Each row of a before or after table is a point. One or more steps were done to the points. Then noise was added and the rows were shuffled. The steps act on how far a point lies along the listed directions, d1 being the first. Write out the steps. A step turns or swaps two directions, mirrors them in a line or flattens them onto one, adds a multiple of one to another, or multiplies one. Angles are multiples of 10 degrees, from the lower direction toward the higher: turns from -170 to 170, lines from 10 to 170 but not 90. Use the fewest steps. Two steps may share a direction if one is a turn and the other turns, adds or multiplies; they go together, in the order done. Otherwise the lowest direction goes first.
(in the rows, 128 means zero)

Directions:
(1): [183 164 102]
(2): [105 116  62]
(3): [ 90 188 130]
Before (9 x 3):
[[169 201 129]
 [150 108 224]
 [ 67 101 132]
 [148 182 113]
 [127 123 215]
 [143 211 135]
 [115 193 109]
 [135 169 125]
 [ 83 122 205]]
After (9 x 3):
[[131 122  96]
 [132  63 116]
 [149 113  81]
 [137 108  62]
 [112 131  67]
 [159  54 130]
 [135 130  88]
 [ 94 130 130]
 [177  48 152]]
Steps: multiply d1 by 0.4; swap d2 and d3

Directions:
(1): [ 98 191 108  72 127  63 105 110]
(2): [ 83 111  64 117 201 158 147 112]
(3): [143 142 186 121 161 128 176  50]
Before (13 x 8):
[[143  94 138 133 128 151 127 143]
 [114 102 129 136 122 118 116 145]
 [133 130 127 130 108 120 143 132]
 [152 141 163 165 102 147 126 135]
 [127 127 110 111 116 134 105 145]
 [172 150 244 122 174 147 182   7]
 [177 124 152 160  57 123  90 178]
 [120 125 116 120  95 125 103 160]
 [162  82 127 153 108 161 120 180]
 [142 133 172 127  88 100 126 147]
 [159  51 149 202  84 143 100 172]
 [128 125 149 137 115 135 118 139]
 [124 148 162 134 141 119 160  70]]
After (13 x 8):
[[123 122 118 126  97 130 103 165]
 [129 120 143 138 117 140 121 141]
 [136  91 127 131 137 156 130 142]
 [151 129 160 170 113 160 129 132]
 [111 102 126 138 126 118 118 146]
 [148  40 128 205 105 159 109 170]
 [130 127 113 113 111 136 105 151]
 [123 148 166 135 140 125 158  68]
 [154  78 115 150 124 170 121 175]
 [138 125 130 131 109 122 145 129]
 [168 144 238 125 179 151 184   9]
 [150 121 175 137  88 112 129 153]
 [180 103 145 171  66 145  98 181]]
Steps: turn d1 and d2 by -20 degrees

Directions:
(1): [187  95 146 137 117 137  58  94 109  94  53]
(2): [197 131 177 148 145 191 112 140 115 153 201]
(3): [ 97 120 108  75 113 215 146 150  57 118 105]
(4): [128 100 108 198 170 104 126 210  76 138 108]
(5): [131  88 209  90 149  77 180 110  77 127 127]
Before (8 x 11):
[[112 133  95 142 121 129 145 154 114 125 125]
 [249 103 165 132 161 156  63 105  79 107  98]
 [176 151 168  89  64 171  81  54 185 107 127]
 [194 111 205  31 102 147 134  50  82 130 129]
 [105 135 118 165 133  54 146 133 156 125 133]
 [130 147 138 110  96 164 134 129 148 131 122]
 [104 154  84 111 131 123 147 156 105 138 159]
 [ 58 111  30 104 102  58 135 101 134 133 109]]
After (8 x 11):
[[109 136 125 152 133  55 147 124 161 122 135]
 [114 135 110 124 116 126 154 131 120 120 132]
 [103 157  92  98 127 124 151 143 106 138 163]
 [ 57 108  34 100 104  60 135  99 134 133 111]
 [177 149 128 147  84 176  59 110 172 115 116]
 [252 104 166 127 161 155  63 104  78 105 102]
 [124 147 124 123 100 165 127 143 146 131 119]
 [192 109 145 112 125 149 106 131  62 138 109]]
Steps: flatten d4 and d5 onto the line at 60 degrees

Directions:
(1): [ 67 103  87 136 150 160  63 142  98  90  53  95 114  82]
(2): [114  79 130  74  86  86  56 139 178 150 149 142  56 144]
(3): [ 95  65 183 145  67  88 162  67 132 115  88 146 163  89]
Before (14 x 14):
[[127  96 137 142 110 113 121 144 156 147 142 129 114 141]
 [166 170 114 147 156 145 168 163 154 169 202 117 130 151]
 [100  87 161 145  66  93 184  80 123 117 121 137 189  92]
 [110  82 116  74  91  87  20 150 182 136 125 139  30 151]
 [137  95 146 120  74  84 122 116 158 140 166 161  97 136]
 [111 116 113  82 113  98  62 167 141 142 163 140  70 133]
 [193 163 146 112 119 115 188 121 173 161 190 162 131 173]
 [138 111 160 105  77  81 100 121 177 138 169 140 112 150]
 [188 140 207 147 107  93 249  73 145 170 187 163 188 185]
 [107 111 105 143 141 151  78 138 105  88  74 112 127 105]
 [133 106 134 114 110 112 137 109 145 132 122 124 130 125]
 [117 126 100 122 143 131  76 154 123 120 107 120 116  92]
 [174 176 118  80 137 129 111 148 170 155 186 143  94 174]
 [139 194  80 129 191 174 145 192  98 134 164 110 111 160]]
After (14 x 14):
[[139 107 144 146 111 113 136 142 153 151 150 132 124 147]
 [112 169  67 117 185 171 103 201 100 126 141 105  85 151]
 [ 56  19 135  79  84  88  24 114 165 135  83 122  54 125]
 [216 176 172 129 109  91 199 114 165 166 208 168 137 198]
 [159 163 111  74 134 126  83 152 173 151 174 140  76 167]
 [105 119  83 118 146 142  70 183 166 154 158  98  68 124]
 [162 169 123 148 151 134 158 139 116 133 143 130 164 113]
 [172 169 145 112 124 101 159 148 132 160 210 157 132 159]
 [135 108 139 120 109 111 141 108 144 131 122 126 133 124]
 [ 75  63 147 132  61  90 141  88 126 109 100 129 164  79]
 [117  97 105  72 108 111  58 146 186 143 130 137  53 140]
 [144 104 148 123  77  85 134 113 159 141 171 164 100 138]
 [148 118 167 112  81  81 115 118 176 142 175 143 121 153]
 [159 156 133 172 150 151 168 122  94 100 116 127 180 128]]
Steps: mirror d1 and d2 in the line at 130 degrees

Directions:
(1): [180 156  62 174 189  86 172 207 111  99 148 165 145 103 159 109 184 113
 107 157]
(2): [122 138  98  80 103 170 126 196  84 177 159 137  65  78  96 100 121 152
 215 161]
(3): [ 85  87 141  73 184  85 129  69  95 148  67 183 109  71 101  91 178 110
 105 156]
(4): [134 104  97  92 135 236 171 117 146  89 115 112  94 143 129 155 223 169
  98  99]
Before (13 x 20):
[[141 148 144 129  80 153 121 136 144 132 157 101 110 143 130 146  80 142
  164 118]
 [126 111 125 113 121 198 151  96 149 103 111 110 110 170 116 161 179 144
  113 117]
 [140 131 143 166 111 121 119 108 163 105 136  86 178 178 154 159 122 133
   78 108]
 [152 157  86 134 116 162 150 199 116 119 162 113  96 135 127 130 138 141
  146 128]
 [163 167 118 181 115 102 142 175 141 118 155 124 149 156 145 137 109 116
  113 108]
 [144 146 129 146 140 111 118 139 132 135 137 137 136 120 144 127 103 111
  115 129]
 [115 118 145 118 113 136 127  81 140 112 125 129 142 162 128 152 136 122
  105  95]
 [143 148  98 154 154  92 139 172 101 136 161 142 141  94 147 108 124 100
  148 153]
 [105 138 161 114 124 104 110 116 107 143 124 138 129 120 134 109 103 113
  146 141]
 [107 124 152 111  97 143 109 116 115 139 125 108 112 132 115 114  93 140
  159 108]
 [126 134 141 111 153 109 124 126 105 158 122 157 112 101 132 113 130 113
  142 147]
 [122 138 123 135 148  71 113 157 119 149 129 147 126 103 136 110  95 107
  132 141]
 [154 138  89 126 115 165 138 181 117 124 158 131 108 119 142 131 149 145
  132 129]]
After (13 x 20):
[[148 153 130 154 136 102 112 149 131 140 144 135 139 121 144 125  88 109
  125 132]
 [158 153 123 176 101 167 143 140 169  76 153  74 145 208 153 176 119 136
   87  78]
 [135 142 137 180 154  57 123 114 128 119 140 130 181 128 160 123  97  82
  106 131]
 [167 165  82 152  87 165 133 229 122 136 197  89 124 137 141 136 120 159
  167 143]
 [110 118 166 109 170  77 116  76 111 155  93 165 128 103 131 113 130  98
  111 142]
 [ 98 135 168 113 132  77 103 105 100 153 115 147 134 110 131 100  93 103
  146 150]
 [136 113  93  91 120 248 171 129 139 102 122 111  77 158 112 161 214 166
  133 120]
 [158 164 147 158  56 163 116 147 165 120 178  76 127 174 145 165  55 146
  165 102]
 [110 132 147 147 153  31  98 126 124 149 115 150 146 105 138 109  73  91
  116 141]
 [182 189 110 206  89 113 136 212 147 117 188 103 156 172 154 147  78 123
  135 104]
 [157 129 119 155 106 173 136 128 163  88 146 101 146 174 162 165 142 142
   79  89]
 [126 129 102  91 112 167 141 149 106 136 151 145 100 123 114 129 154 139
  158 125]
 [108 127 158 118  94 139 104 114 120 137 128 104 119 138 115 119  83 138
  156 107]]
Steps: mirror d1 and d2 in the line at 160 degrees; multiply d3 by 2; multiply d4 by 1.6

Directions:
(1): [177 124 135  20 101 171 161 200 157 124 131 148 180 134 179 141 153 201
 141 106 179 147 164  55 170 150 107 115 167 161 162 190 159 175  71 141
 175 141 129  30 156 108 138 117 135 183 137 151]
(2): [110 142 201 134 155 195 195 151 108 129 218 145  86 198 109 123 101 111
 105  97  35  69  65 102 134 104 137  89 153 127 129 190 172 143 114 190
 146 170  92 144 100 186 107 167  81 126 188 112]
(3): [103 173  66 125 172 110  63 160 134 156  69 148 135 173 159 212 146 129
  86 170 117 113 148 137 107 129 183  42  44  60 112 188 130 146 153 150
 129 123 102  95  58 174 115 124 104 217  97 132]
(4): [187  83 188 139 163 118  96 145 154 124  90 124 113 131 108 121 107 112
 125  48  93  98 201 147  58 109 164 108 156  95 103 145 165 245 167 122
 146  97 181  65 110 146 143  85 159  22 102 122]
Before (8 x 48):
[[109 173 124  79 168 134 108 166 106 120 144 133 126 182 152 186 117 134
   99 144 102 108 129 105 123 133 159  30 100 104 126 186 131 135 132 162
  142 145  95 100  82 148 105 127  61 196 139 145]
 [131 102 136 111  74 120 179  98 118  91 157 110 145  64 113  58 127 148
  161 122 186 166 121 123 160 141  55 236 187 188 143  57 114  66  96 104
  122 105 141 159 193  58 152 126 172 128 150 139]
 [159 149 138 103  90 140 139 147 145 127 121 139 172 130 142 136 136 162
  121 120 152 127 151  86 157 123 124 112 163 144 151 134 128 141  88 107
  144 121 145  98 135 112 150 131 137 153 131 154]
 [101 178  91 181 134 124 101 112 125 134 125 121 102 160 141 161 119  90
  113 174 105 107  87 151 118 126 135  89  86  91 109 116  97 104 151 151
  115 114 109 169 109 156 105 140  99 166 132 119]
 [148 123 149  92 156 138 152 173 140 138 156 154 117 169 129 149 107 141
  105 106  83  89 128  84 135 134 131  66 141 121 110 192 172 212 104 170
  163 121 124  79 108 146 132 123 108 148 133 127]
 [137 108 249 167 142 138 164 136 128 124 195 129  88 143  60  66  69  85
  150  29  38  73 113 143 115  76 129 142 219 133 104 123 160 195 128 152
  117 138 151 141 132 147 134 108 134   9 180  94]
 [ 88 118  93 183 125  78  92  64 113 157 117 110 118 103 115 112 107  90
  126 172 121 134 135 180 123 127 135 149  93 116 105  88  95 101 177 111
   92  95 137 186 124 139 123 122 119 116 107 127]
 [141 143  83 126 128  93  81 132 151 145  77 114 145 115 125 158 160 149
  139 122 145 120 147 118 114 137 144 110  95 108 146 133 143 132 147 120
  121 108 123  91 120 129 158 100 140 140  96 124]]
After (8 x 48):
[[149 108  86  84  95  88 134 128 142 126 117 131 159  82 141 121 132 161
  150 151 185 165 146  95 169 163  78 150 145 170 128  97 109 133  87 109
  137  96 145 107 177  64 150 108 150 156 103 145]
 [ 86 116 148 187 140 118 130  76 102 153 166 118  88 138  96 102  88  77
  117 139  64  99 110 167 119 109 138 131 117 118 102 119 123 122 172 144
  102 113 126 191 111 168 112 141 101  94 139 116]
 [130 138 142 125 111 144 165 123 129 130 173 113 121 132 104 109 138 144
  152  99 108 100  78  92 148 126 107 145 151 156 162 130 157  99 112 147
  127 144 103 138 150 127 153 138 120 115 155 113]
 [163  99 165  80 106 107 133 116 123  85 145  96 142  78 121  87 113 142
  167  94 167 160 165 118 131 144  93 158 191 177 137  73 107 132 121  90
  134 117 161 113 184  56 136  94 128  63 131 151]
 [ 69 194  15 146 121  38  34 125 131 159  51 135 169  98 142 174 147 126
  137 206 186 168 147 169 161 129 139 114  60  94 111  93  62  66 131 103
   77 113 114 151 112 104 132  99 137 231  93 127]
 [155 155 142 103 100 151 143 156 139 128 130 138 168 146 137 145 136 161
  117 116 134 117 144  84 151 120 132  96 159 139 151 149 137 147  90 121
  148 128 140  96 121 127 149 135 128 158 133 153]
 [117 161 126 116 186 133 106 178 130 134 108 153 117 192 135 185 126 123
   74 117  77  81 150 133  85 114 172  61  88  57 104 210 174 178 152 185
  145 108 104  82  48 186 124 127 116 206 129 131]
 [149 119 152 189 112 116 118  95 138 113 137 100  93 116 112  97 101  85
  145 109 114 113 115 159 100 120 107 151 153 127 108  71 101 143 153 118
  120  96 160 163 159 119 124 114 141  52 136 113]]
Steps: turn d2 and d4 by 170 degrees; multiply d3 by -1

Directions:
(1): [139 131  10  54 102  94  90  91 118 205 163 177 156 190  98  52 182 122
  71 136 153 104 160 107 176 135  92  93 107 191 117  87 168  58 103 132
 165 143 197 155 145 112 134  79  80 126  88 146 152  71 182 128  99  77
 137  79 118  97 139 129 128 127 132  48]
(2): [221 120  81 112 189  54 171 112 157 197 161 181 186 114 130 172 118 128
 137 128 107 186  98 115 155 164  64 135 141  82 132 143  75 158 138 173
 182 183  89 130 114 198 152 152 129  98 140 149  81 114  89 180  70 212
  76  85 153 110 144 159 107 183 212 135]
(3): [165 110 116 114 158 191 159 121 132 152 160 105 168 107 134 130 205 118
 210 118 206 100 131 207 124 166 111 107 226 136  85 147  82 118 155 149
 134 154 109  60 187 150 188 166  94 175 161 120 162 143 128  95  53  95
 182 236 108  90 133  91 107 101 104  73]
Before (11 x 64):
[[ 93 137 150 167 100 149  93 133 130  94 113 120 105 105 125 132 112 149
  107 124 126 107 109 115 138 110 166 142  88 130 141 106 150 163 114 116
  117 106 109 147 114 109  86 104 175 116 124 109 129 138 127 137 170 109
  144 106 133 127 115 124 126 126 106 164]
 [ 61 147 209 135  98 189 131 149 113  53 106  54 103 108 136 137 121 109
  179 139 147 102 127 167 100 126 171 147 134 148 117 121 135 123 126  82
   83 112 117 104 135  88 124 136 138 162 137  84 132 169 159  86 146  97
  173 214  97 141 100  79 134 107  73 147]
 [177 104  60  76 143 186 146  97 115 182 181 118 186 139 120  94 249 103
  195 120 228  80 125 197 118 185  84  65 235 147  85 125  85  80 158 139
  148 170 129  45 175 142 183 142  51 153 138 118 194 121 136  98  46  51
  188 223 111  58 134  84 110 100 115  38]
 [182 123 126 150 159  72 157 130 167 165 131 133 160 122 126 171 103 129
  103 122  84 185 102 121 132 159 114 129 104 103 151 133 108 150 128 129
  140 152  87 155  93 145 132 126 150  82 146 152 104 137 104 189 132 187
   67  79 149 135 145 165 134 171 184 132]
 [153 139 167 163 146 170 181 118 141 128 100  99 124  88 150 160 112 127
  171 127 146 111 109 148 106 140 126 142 164 119 134 130 117 144 128 145
  117 139  96 101 141 142 154 159 135 155 143 129 135 126 113 128 120 125
  160 170 137 135 131 101  95 138 129 136]
 [179 105 126 141 168 125 160 126 129 142 128 139 148  98 136 166 108 121
  156 133 127 136 107 124 111 136 124 142 158 100 106 147 101 151 140 139
  126 175  99 116 133 168 110 137 133 104 148 119  96 152 111 155 113 173
  126 120 146 118 137 136  99 146 153 152]
 [112 139  87  82  90 149  87 102 107 133 145 112 127 163 104  64 177 153
  110 127 190  88 158 131 148 139 109 121 130 184 106 102 151  77 138 107
  130 123 165 122 162 105 124 112  88 139 122  98 162 122 160  98 114  55
  175 133  95 103 122  98 143 123  87  46]
 [ 53 136 249 203 119 207 139 182  97  34 106  69  81  79 145 163  91 129
  159 118 137 124 125 149  69 112 183 144 156 122 104 154 119 171 165 111
   76  83  89  99 126  91 139 153 174 140 162 121 147 181 104  98 199 138
  168 213 116 157 109 107 134 104  85 173]
 [137 116 102 107 140 112 129 130 128 173 129 159 133 102 119 127 162 120
  141  98 133 113  95 112 141 163 102 103 143 142 131 119 126 122 138 135
  155 139 130 128 136 135 145 129 106 137 148 131 125 117 122 129  87 116
  125 146 143 125 123 137 129 114 131  98]
 [ 28 121 214 165  79 212  99 173  77  44  82  56  51 125 141  76 128 138
  112 124 145  87 166 142  80  83 223 127 112 165 130 124 187 104 118  79
   52  64 152 120 138  37  93 107 155 164 119 105 164 136 165  68 228  75
  202 176 126 157 121 115 158  85  24 150]
 [172 130 111 165 174  71 187 144 172 158 118 166 169  88 151 199  85 128
  143 104  82 177  80  97 129 151 111 177 141  67 140 167  66 166 147 163
  132 177  47 140  87 169 155 174 149  95 153 146  80 114  88 184 111 228
   56  70 141 121 115 166 123 188 218 186]]
After (11 x 64):
[[ 58 118 198 163 102 187 112 172  84  67  93  72  72 120 142  93 123 137
  116 121 138 107 159 136  88  95 199 129 116 151 131 130 171 117 120  97
   69  80 140 124 132  59  97 113 156 153 125 113 150 130 149  83 210 103
  185 163 136 150 122 127 151 103  50 153]
 [161 122 133 150 148  83 150 133 159 151 122 121 154 124 125 165 103 131
   98 124  88 173 105 118 125 155 123 126 102 112 150 129 118 146 125 122
  130 142  97 155  95 136 129 122 152  87 143 147 108 142 111 184 142 171
   73  87 142 145 146 159 141 161 168 130]
 [124 142  78  79  95 143  93 101 112 142 153 114 138 160 100  70 179 153
  112 129 189  95 155 129 153 143  99 124 131 179 104 106 141  82 144 115
  136 129 162 121 161 116 129 118  92 138 121  98 157 121 155 104 104  65
  163 126  99 101 125 101 143 131  95  49]
 [177 107  57  74 141 187 148 101 116 182 182 116 191 137 118  92 246 101
  196 122 230  77 125 196 116 185  82  68 233 148  87 124  83  77 162 139
  147 175 125  45 181 139 182 144  49 151 139 116 195 124 135  94  47  51
  189 221 110  59 133  87 108  97 114  40]
 [ 80 144 207 134 106 176 141 143 120  68 113  64 115 101 136 147 119 108
  180 141 143 114 123 163 110 133 162 148 137 141 119 127 125 126 127  94
   95 122 109 105 135  99 125 140 138 155 141  87 125 166 152  99 139 112
  168 208 100 141 102  81 137 118  90 148]
 [ 68 136 234 199 131 197 149 180 100  45 107  79  89  76 143 172  93 128
  160 120 137 131 123 146  73 116 173 144 160 116 103 156 111 174 163 119
   87  91  84 101 126 105 144 160 171 137 164 123 138 176  97 107 189 152
  162 206 122 155 111 111 129 115 100 171]
 [168 102 132 144 164 129 150 130 121 133 120 128 141 103 138 163 106 119
  153 133 130 131 111 126 109 132 130 140 155 105 105 146 107 146 142 137
  124 169 106 111 136 159 103 136 134 107 146 119 102 151 119 151 119 164
  134 126 142 120 137 134 100 140 144 153]
 [102 141 147 170 108 145  95 134 133 100 116 121 107 103 129 140 108 147
  104 122 125 111 108 114 142 116 163 146  87 127 145 104 149 162 113 120
  121 111 106 148 110 114  86 106 175 119 125 110 128 139 125 140 164 121
  138 105 135 126 117 126 122 129 116 167]
 [133 120 105 108 137 119 128 133 128 169 126 151 129 102 116 128 163 121
  142  95 137 108  94 110 139 163 102 100 143 144 133 116 130 120 138 130
  154 136 131 131 135 133 147 131 109 138 144 130 129 119 126 126  90 110
  127 148 142 129 124 138 132 110 128 106]
 [153 137 166 165 147 170 183 117 142 129  99  98 122  89 152 161 116 130
  171 126 147 109 110 147 104 141 127 144 163 120 132 127 116 142 133 149
  111 140  95 104 142 141 155 159 135 157 142 128 135 123 115 129 122 125
  160 170 140 136 132 100  98 140 129 134]
 [147 135 124 170 154  91 175 149 166 140 110 158 153  94 153 186  91 132
  142 103  90 164  85  97 118 142 127 179 138  77 139 163  83 160 146 149
  116 162  55 142  85 150 151 164 144 104 153 141  91 118  97 173 125 208
   72  83 136 128 112 159 128 173 196 185]]
Steps: multiply d2 by 0.7
